Every row gives one point. The points of each table are mixes of a few directions, plus a little noise. How many directions does each table use, and how many do they share? Where both have some left over, give the other angles between the two spaces (their principal angles), to ten degrees, smallest first.

First (6 x 2):
[[ 1.16  0.24]
 [-0.74 -0.13]
 [-0.77 -0.13]
 [-3.07 -0.57]
 [ 4.83  0.93]
 [-1.45 -0.29]]
Second (5 x 2):
[[ 1.72 -1.40]
 [-3.20  2.54]
 [-0.60  0.49]
 [ 2.40 -1.90]
 [-0.36  0.25]]
Directions: first 1, second 1, shared 0; angles 50

First (5 x 3):
[[-3.48 -2.55  2.84]
 [ 1.22  1.34 -2.59]
 [ 2.33  0.94  0.92]
 [-0.22  0.39 -1.82]
 [ 0.15 -0.11  0.67]]
Second (4 x 3):
[[ 2.82  0.95  1.88]
 [ 0.13  0.13 -0.59]
 [ 0.42 -0.34  1.90]
 [-3.32 -0.90 -3.20]]
Directions: first 2, second 2, shared 2

First (7 x 6):
[[-1.14  1.54 -3.96 -0.33  3.56 -0.13]
 [ 2.62 -0.45  3.58 -4.74 -2.68  1.08]
 [-0.15 -0.04 -0.24 -1.20  0.43 -1.70]
 [-0.05 -0.61  0.78  0.61 -0.75 -0.65]
 [-1.14  0.37 -1.67  4.88  0.81  3.10]
 [ 0.20 -0.64  1.21 -0.34 -1.03 -1.41]
 [-0.29 -0.36  0.25  1.03 -0.31 -0.32]]
Second (7 x 6):
[[ 0.42  0.13 -0.49  1.45  0.88 -0.16]
 [-0.50  0.24 -1.03 -0.96  0.96 -1.53]
 [-1.50 -0.09  0.54 -4.51 -1.61 -0.69]
 [ 1.02 -0.19  0.72  4.25 -0.46  3.14]
 [-1.31  0.30 -1.08  0.50  0.20  0.84]
 [ 2.42 -0.57  2.20  3.40 -1.12  2.47]
 [-0.55  0.20 -0.93 -4.16  1.12 -4.08]]
Directions: first 3, second 3, shared 2; angles 70

First (10 x 8):
[[-1.49  2.16 -0.52 -0.45 -1.30  2.61  3.87 -4.06]
 [ 0.79 -1.06  0.34  0.24  0.56 -1.18 -1.78  1.93]
 [ 0.23 -0.25  0.00  0.08  0.17 -0.33 -0.50  0.49]
 [-1.80  2.48 -0.78 -0.52 -1.51  2.95  4.35 -4.72]
 [ 2.14 -2.97  0.82  0.59  1.77 -3.58 -5.21  5.55]
 [ 0.18 -0.30  0.00  0.11  0.24 -0.36 -0.61  0.59]
 [-0.07  0.08 -0.03  0.01 -0.10  0.13  0.15 -0.19]
 [-1.24  1.67 -0.45 -0.36 -0.98  1.86  2.90 -3.11]
 [ 0.43 -0.58  0.18  0.18  0.42 -0.77 -1.19  1.21]
 [ 0.88 -1.20  0.39  0.30  0.69 -1.50 -2.18  2.35]]
Second (10 x 8):
[[ 1.44  3.84 -1.95  0.30  2.82  2.05  1.34 -0.59]
 [-0.86  0.57 -1.44  2.22 -3.39 -1.12 -1.18 -2.36]
 [-0.11 -2.11  1.22  0.08 -2.84 -2.79 -2.17  1.11]
 [ 0.20  0.11  1.47 -1.85  1.43  2.50  1.09 -0.03]
 [ 0.24  0.17 -0.06 -0.99  1.70 -1.78  2.93  1.86]
 [ 2.87  4.65  1.78 -1.90 -2.27  1.39 -0.27 -1.07]
 [-0.76 -2.32 -0.79  1.12  1.98  0.35 -1.47  0.86]
 [-1.68 -2.66 -0.26  0.09  0.69 -1.84  1.67  1.12]
 [-1.56 -3.12 -0.96  1.19  0.99 -2.51  0.33  1.53]
 [ 0.29  0.93  0.92 -0.13 -1.11  3.90 -2.14 -2.52]]
Directions: first 1, second 5, shared 1

First (11 x 11):
[[-1.77  1.49 -2.86  3.43  1.00  1.77 -0.88  0.11 -1.90  0.35  0.76]
 [-0.40 -3.25 -0.20  1.43  1.97 -1.42 -0.04 -0.58 -0.82  2.01 -1.43]
 [ 0.09  1.22  0.15  1.12 -2.44  0.42 -1.38  2.52 -2.55 -1.27 -0.13]
 [-1.24  1.25  0.66 -2.86 -2.96 -2.31  0.02 -0.49  1.30 -0.64  0.21]
 [ 0.68 -1.15 -0.57 -0.90 -1.01 -0.37 -1.82  0.18  0.41  0.27  0.79]
 [ 1.38  2.41  2.09 -1.86  3.11  2.78  3.47 -0.83  2.61 -1.33 -1.64]
 [-0.22  0.54 -0.18 -2.28 -1.56 -0.78 -0.72 -0.54  1.52 -0.32  0.69]
 [ 0.65  0.55  2.48  4.24  0.52  0.22  3.62  1.29 -3.27 -0.80  0.45]
 [-1.22  1.37  1.54 -4.59 -0.24 -1.75  1.91 -1.87  3.48 -0.33 -1.90]
 [ 0.83 -3.80 -3.73  3.07  1.15  1.42 -5.20  1.37 -2.43  2.05  0.37]
 [ 1.25 -0.54  0.61 -0.75  0.46  0.03  1.03 -1.15  1.66  0.05  1.85]]
Second (9 x 11):
[[-1.45  0.68 -1.33 -1.33 -0.62  1.09 -0.53 -3.09  2.06  0.39 -0.79]
 [-2.89  1.30 -2.55 -0.25  1.58  0.26 -1.35 -0.19  0.09  0.76 -2.45]
 [ 2.32 -1.89  2.40  1.21  0.06 -1.15  0.70  2.92 -2.16 -0.34  0.25]
 [-0.56  1.08 -0.10 -2.90 -1.89  2.82  0.14 -5.42  3.94 -0.32 -1.77]
 [ 0.76 -2.23  0.78  1.44  0.05 -1.83 -0.17  1.63 -1.84  0.60  0.55]
 [ 0.87 -1.93  1.10  1.76  1.00 -1.79 -0.16  3.36 -2.88  0.39 -0.68]
 [ 2.89  3.63  2.32 -1.39 -0.71  2.67  2.57  0.77  1.62 -3.06  2.99]
 [ 0.95  0.30  0.23  0.43 -0.81 -0.45  0.77 -0.04  0.34 -0.48  3.44]
 [-3.00 -0.99 -2.82  1.12  1.39 -1.74 -1.95  0.17 -1.19  1.94 -1.56]]
Directions: first 6, second 4, shared 3; angles 50
